Each row is a point. Examples show where two turns around zero, p and q, send a point. Where does a point land after both, in the order given? Backwards means that the second turn is done in reverse. Each puzzle has new turns, and all numbers are rounded.
In the rows, 128 means zero.

Turn p:
[129  59  94] -> [154  64  93]
[145 147 124] -> [142 149 133]
[141 126  77] -> [162 134  88]
[133 151 169] -> [112 146 168]
[ 93 158 176] -> [ 72 148 158]
Turn q:
[166 144  93] -> [143 144  79]
[108  72 167] -> [137  76 175]
[121 137  99] -> [108 132 105]
[ 82 125 174] -> [108 125 190]
[163 163 108] -> [144 164  92]
Where do these land?
p, then q: [154 107 113] -> [158 116 111]
q, then p: [184 121  88] -> [184 134  88]
q, then p backwards: [139 131 152] -> [153 134 133]
q, then p: [121 155 129] -> [114 152 127]
q, then p: [ 42 127 157] -> [ 45 105 158]

Turn p:
[149 119 123 149 155 142 110 130] -> [158 115 136 146 136 144 114 144]
[137 137 114 169 142 151 116 136] -> [145 115 122 163 111 146 114 150]
[154 137 184 149 170 121 154 139] -> [155 179 178 136 125 146 137 153]
[159 111 112 112  51 125 156 138] -> [136 105 117  82  76  77 140 109]
[ 66 172 100 111  31 147 112 139] -> [ 37 101  67 105  72 119 113 109]
[133 113 108 182 160 119 153 126] -> [157 128 138 188 127 114 147 141]
[108 112 118  90 149 150 141 102] -> [128 119 114 118 159 154 163 100]
[137 152 101  89 134 109 119 115] -> [133 143  86 107 157 118 117 121]
[113 118 179 125 133 107 100 101] -> [108 145 172 125 150 139 100 100]
[125 109 139 103 154 108 118 152] -> [123 128 148 110 167 122 134 150]
Turn q:
[101 139  97 110 157 124  84 123] -> [131 121 109  88 167 122  95 144]
[ 80 149 146 159 149 124 163 111] -> [ 87 134 128 144 176 131 156  98]
[135 109 163 148 155 109 206 120] -> [128  97 160 175 141 136 186  89]
[155 126 125 109 108 147 107 174] -> [145 141 131 121  94 141 124 178]
[187 125  98 111  63 118 135 163] -> [166 140 102 131  48 109 148 158]
[127  82 123 166 108 134 161 149] -> [ 99  96 121 178  99 125 144 139]
[163 157 130 121 147 144 108  96] -> [169 155 127 125 139 146 100 105]
[113 134 122  89 122 146  94 106] -> [125 135 124  78 124 142  97 122]
[ 90 130 148 139 144 107  94 110] -> [101 132 149 113 165 102 102 120]
Where do these land?
p, then q: [137 101 107 117  95 127 132 105] -> [139  99 129 119 111 107 119  94]
q, then p: [102 137 139 107  93  94 191 167] -> [108 159 129 120 104  94 205 116]
q, then p: [105 117 171 142 126  99 137  91] -> [108 160 158 147 148 133 124  85]
p, then q: [110  82 136 115 164 131  96 150] -> [122  93 174 142 153 158 124 147]
q, then p: [123 163 108 155 117 118 141 116] -> [136 147  92 159 135 114 131 126]
q, then p: [136 153 157 112  97 110  97 178] -> [ 99 171 128  89 107 113 123 168]
q, then p: [135 161 107 123 166 163 133  68] -> [176 116  90 142 150 176 112 101]
q, then p: [162 131  68 138 128 129  97 175] -> [150  96 106 119 120  88 111 191]
p, then q: [144  89 165 133 166 119 123 136] -> [144 139 186 148 139 150 134 131]
p, then q: [125 146 122 138 128 191 132  94] -> [117 133  89 147  93 165 102 109]
